Each row of a before or after table is a point. The points were changed in one or more steps. Then noise was added and the rows were shuffled. The steps act on how far a point lies along the listed directions, d1 being the first. Name the steps. A step turns or swaps two directions, mirrors them in a line or flattens them onto one, adds a multiple of one to another, or multiplies one. Angles are multiples of 10 degrees, from the lower direction toward the higher: turns from -170 to 170, lines from 10 to 170 but not 90. Use the fewest steps. Two steps may share a direction if one is a turn and the other turns, adds or multiplies; they go together, in the order done. Otherwise the lowest direction goes first.
In the rows, 128 means zero.

Directions:
(1): [104 180  84]
(2): [193 161 132]
(3): [151  90  71]
Before, 13 rows:
[[143 136 157]
 [165  94 117]
 [134  64 175]
 [136  42 119]
 [143 110 165]
 [136 116 182]
 [ 86  52 173]
 [116  34 149]
 [163 142  74]
 [148 141 174]
 [119  83 145]
 [101  87  86]
 [147 129  70]]
After (13 x 3):
[[121  77 160]
 [147 127 172]
 [175  87 118]
 [150 128  56]
 [ 97  99  93]
 [146 111 186]
 [135  34 137]
 [153 104 164]
 [168 144  62]
 [120  25 171]
 [ 85  47 202]
 [135  50 196]
 [140 129 160]]
Steps: multiply d1 by 1.3; add 0.3 times d2 to d3

Directions:
(1): [124 124 134 174  36 130]
(2): [154 140 157 173 152 207]
(3): [126  37 164 148 144 112]
(4): [ 36 130 107 160 147 142]
(5): [ 94 124 181  62 101 167]
(6): [117 173 200 153 142  79]
Before (8 x 6):
[[102 199 105 127 120 112]
 [104 100 136  73  42 132]
 [ 75  69 127 177 121 164]
 [149 100 195 229 144 119]
 [125 127 161 156  72  62]
 [168 154 160 157 169 109]
 [148 177 104 105 159  59]
 [ 63 154 194 142 195 152]]
After, 8 rows:
[[113 102 195 193 130 167]
 [168 165  81 116 116 174]
 [ 99 182  93 131 160  99]
 [ 83 198 168 131 179 182]
 [180 165  80  98 160 102]
 [ 80 182 159 210 122  82]
 [162 179 161 147  60 100]
 [140  87 173  88  59 140]]
Steps: swap d2 and d4; turn d3 and d6 by 60 degrees

Directions:
(1): [ 93  69 105 145 112 149 134  39]
(2): [140 180  70 179 161  75 146  96]
(3): [126  54 102 100 183  82 158 160]
Before (12 x 8):
[[116 113 146 121  87 151 114 117]
 [121 131  88 158 127 137 126 108]
 [110  78 138  99 139 136 143 129]
 [136  91 144 102 152 144 114 165]
 [135  98 180  92 128 173 108 164]
 [120 137 104 149 151  84 139 115]
 [118  73 143 118 102 154 122  83]
 [119 143 106 158 129 122 120  88]
 [121 120 117 133 136 102 154 114]
 [128 158 105 154 119 119 123 109]
 [130 145 136 123 142 132 123 160]
 [142 180 124 145 134 110 124 139]]
After:
[[105 114  76 167 121 144 129  72]
 [144  93 161  88 151 150 112 193]
 [ 95  47 145  94 129 156 138 110]
 [112 105 122 127 130 116 154 101]
 [159 216 129 141 146  89 123 182]
 [117 127 111 144 145  92 139 112]
 [144 112 187  87 133 166 107 191]
 [130 161  94 161 123 113 126  95]
 [147 172 148 115 151 124 119 198]
 [ 87  24 121 132  90 170 129   8]
 [105 108 131 134  86 148 118  87]
 [106 125  88 172 126 124 127  51]]
Steps: multiply d1 by 2.5; add -0.7 times d3 to d2

Directions:
(1): [ 98 169 111 167 190 192 170 163  79 115 166]
(2): [ 94 169 161 203 111 101  50 129 107  85 113]
(3): [155 161 204 135 186  54 177 130 143 135 135]
Before (10 x 11):
[[144  44  76  52  53 141  78  88 139 127 113]
 [143 191 188 134 222  77 226 121  98 133 173]
 [106 197 179 152 187 103 202 149  88 130 164]
 [124 170 201 172 207  90 127 171  92  98 155]
 [141  41  85  69  69 137  78 131 144 166 126]
 [105 171 177 187 193 126  99 160  84 119 141]
 [155  91  89  49 116 172 138 121 139 160 127]
 [ 93 134 172 196 143 107  99 120  95  78 100]
 [107  73  45  70  83 231 113 132 127 144 143]
 [ 83 140 177 162 174 130 147 141 124 102 153]]
After:
[[106 108  85 134 135 202  86 150  89 140 134]
 [ 68 188 115 210 105 143  50 113  59  71 136]
 [ 63 169 111 182  95 165  97 137  71 105 139]
 [169 137 196  77 199  83 220 135 158 162 156]
 [170  91 179  90 155  58 150 141 155 171 145]
 [ 67 109 121 145 127 182 111 136 124 105 144]
 [102  62  77 120 109 196 130 115 104 112 107]
 [ 87 111  86 145 110 197  51 165  80  94 139]
 [163 155 198 113 172  74 141 123 136 137 127]
 [180  98 173  56 150  49 169  96 151 139 131]]
Steps: multiply d1 by 0.7; turn d2 and d3 by -120 degrees

Directions:
(1): [126 102 109 146 118 183 184 133  82  98  77 119  33 177]
(2): [119 236 208 170 124 137 129 144 145 166 102 104  94 129]
(3): [187 131 147  89  37 178  71 151 140  89 144 137  97  88]
(4): [115 179  74 108  99 117 203 136  89 149 126 165 125  36]
(5): [199 114 128 155 170  68 116 220  99 106  81 113 126  98]
Before:
[[168 101 122 132 144 133 156 164  99 104  98 137 101 138]
 [225  67 128 105 119 116  95 189 106  60  92 120 111 111]
 [141 113 116 121  88 160 166 112  75 110 127 173 120  88]
 [108 213 190 135  62 162 150 135 125 152 135 136  66  71]
 [119 142 178 127 102 192 133 121 133 148 122 131  88 137]
 [217  62 143 119 131 123   7 206 169  68 123 123 173 112]
 [155 133 184 102  81 202  79 119 154 116 160 131 100 178]
 [165 112 153 165 180  77  85 199 133 125  95  95 127 137]
 [ 63 161 181 186 161 124 118 109 136 151 128 113 117 195]
 [100 210 148 170 130 109 166 120 125 177  86 133 110  74]
 [158 168 196 120  60 161  57 118 173 137 173 124 115 180]
 [ 78 141 100 134 157 124 185 122 115 139  99 162 127 135]]
After, 12 rows:
[[101 235 112 127  86 122 195 113 111 187 157 166 121  99]
 [ 64 180 189 162 174  79 130 104 160 192 160 123 165 124]
 [127 177 176 125  62 151  65 134 148 125 168 141 125  93]
 [168  93 115 116 151  96 129 157 121 110 133 142 161 116]
 [ 96 187 103 100 121 136 194 111 114 171 161 170 151  82]
 [130  96 151 114 134 147  73 125 172 101 128 142 149 172]
 [113  77 131 153 173 111 145  88  98 131 138 148 176 155]
 [120 152 206 175 151 102  71 111 179 159 107 108 147 149]
 [100 147 152 110 139 131 132 107 146 179 156 151 173  92]
 [148 150  59 148 144 128 220 209  59 114  54 154  87  50]
 [183 149 134 134 116  96 108 212 113 120  95 120  98  69]
 [166 102  73 120 176  66 187 176  72 111  84 135 143  75]]
Steps: mirror d1 and d2 in the line at 110 degrees; turn d3 and d4 by 140 degrees

Directions:
(1): [137 138  65 164 119  72 138 113 153  51 102  80  58 131 209 122 160 152]
(2): [144 123  90  36 135 125 126  82  73 140 196 155 153  99 196  69 160 146]
(3): [ 96 146  90 129 187 143 184  73 237 156 124 125 165 113 149  97  75 104]
(4): [141 114 156 130 182 137 142 169 121 142 148  24 155 208 131  62 174 104]
Before, 8 rows:
[[109 111 127  48 176 147 147 110 119 201 190 146 216 117 129  64 105 102]
 [119 136 143 107 130 147 136 124 139 163 124 157 148 131 110 141 102 121]
 [112 142 101 105 155 139 164  94 166 151 137 159 143  96 151 102  92 107]
 [118 146 128 154  81 103 120 130 136  94  91 163  86 122 130 176 113 150]
 [121 127 116 104 129 140 126 106 133 160 130 175 156 109 115 135 100 135]
 [128 147 135 167  80 111 112 143 123 102  88 142 103 104 110 185 116 146]
 [113 142 117 115 164 153 159 124 157 150 153 111 154 136 119 107  96  92]
 [123 142 105 156  99  94 123 132 116 104 136 134 111 115 147 147 137 134]]
After:
[[111 121 113 206 154  81 151 174 188  89  80  29  95 181 141 123 130 108]
 [112 146 125  86  72 130 112  89 109 138 132 248 128  68 124 173  86 153]
 [119 134 101 158 101 115 123 115 158 115  85 171 106 103 118 177  94 146]
 [118 139 135 144 114 130 133 132 153 133  95 148 113 134 113 166 102 127]
 [122 138 126 145 155 138 150 153 147 127 134  73 131 164 118 115 118  94]
 [117 143 100 141 123 116 148 113 157 114 108 153  98  98 147 139 101 120]
 [121 140 102 119 100 110 122 113 105 129 160 174 137  90 143 140 124 135]
 [122 148 130 100  77 137 111 102 102 147 128 223 148  55 104 178  90 149]]
Steps: swap d1 and d2; multiply d3 by 0.4; multiply d4 by 2

Directions:
(1): [100 117  54 126 126 173 129 107  99 110 224 151 134 163  94 109  97 138
 118 159  78 159  23  75]
(2): [ 92  24 170  67 179 127  91  87  97 184 182  94 137 125 162 143 113 144
 187 123 182 102 138  88]
(3): [134 118 129 157 208  55 102 131  62 183  62 176 126 144  85 115 174 131
 115 208  84 112 119  92]
(4): [ 87 217 148  68 195 111  86 157 202  80 144  86 184 140 171 117 152 137
 129 190 124 144 127  93]
(5): [180 108 158 108  38 140 168 150 151 161  80  79 164 111 144 188 130 116
 167 189  85 109  76  56]
Before:
[[137 174 123 144  94 147 141 151 149  87 127 131 134 124 134 115 125 115
   93 100 130 147 143 159]
 [149 162 132 132 125 118 115 138 142  98 113 131 139 126 136 123 125 117
  100 132 125 139 149 143]
 [150 124 139 137  83 127 135 133 114 133 100 124 107 114 133 142 123 120
  137  90 159 124 169 164]
 [154 192  98 147  94 147 163 141 155  93 134 133 148 147 133 124 131 117
   91 150  82 158  93 110]
 [ 97 104 126 125 158 127 111 121 105 146 151 126 115 137 117 117 113 136
  131 120 136 114 116 120]
 [142 174  69 187 119 129 136 135 123  97 109 174  94 135  79 110 134 105
   86 118 100 149 125 176]
 [117 182 136 129 167 110 110 151 150 120  99 137 138 138 137 120 147 130
  105 151 129 127 162 141]
 [136 111  90 157 113 145 140 121 109 114 162 155 104 132 101 122 103 119
  122  94 119 139 113 127]
 [134  97 118 149 143 121 124 106  88 147 114 166 104 129 106 116 132 117
  123 144 135 113 130 145]
 [137 112 153 135 126 114 122 117 126 146 106 119 127 104 144 148 138 126
  140 127 158 120 134 126]
 [127 174 124 127  97 148 133 142 166 105 132 112 135 122 147 127 140 133
  119  99 133 131 148 163]]
After (11 x 24):
[[150 146  44 172  61 188 183 113 109  93 197 166 115 161  99 109  94 119
   81 116  70 171  47 116]
 [ 91 118 117 107 157 133 108 126 117 140 167 115 136 147 117 118 115 140
  138 159 109 121  76  81]
 [136 182 194 113 136  87 104 157 169 114  56  97 126 100 176 139 152 118
  137  84 201 115 251 197]
 [150 177 140 136  69 150 149 160 168  89 111 112 140 114 146 131 126 110
  104  99 134 142 151 154]
 [121 227  76 135 122 144 124 154 186  60 138 127 143 140 112 118 133 110
   99 172  80 162  88 126]
 [108 151 128 110 185 109  97 122 132 117 126 138 140 137 134 110 149 126
  122 189 131 124 124 119]
 [ 92 165  61 113 155 159 111 131 147  68 228 136 145 159 112 105 101 130
  118 151  92 168  54  73]
 [138 121 180 140 152  88 112 121 135 149  68 121 117  93 155 142 155 124
  136 104 186 109 193 163]
 [172 147 152 140  88 117 133 143 144 114  81 121 131 112 143 142 128 110
  111 117 135 126 167 152]
 [152 160 148 134  64 146 149 150 172 121  96  99 131 105 157 147 144 124
  132  84 145 116 170 174]
 [174 142 174 145  89 109 151 157 147 160  32 118 129 107 144 163 146 117
  128 140 131 100 182 144]]
Steps: multiply d1 by 3; add 0.3 times d2 to d3; turn d4 and d5 by 130 degrees; multiply d4 by 1.3
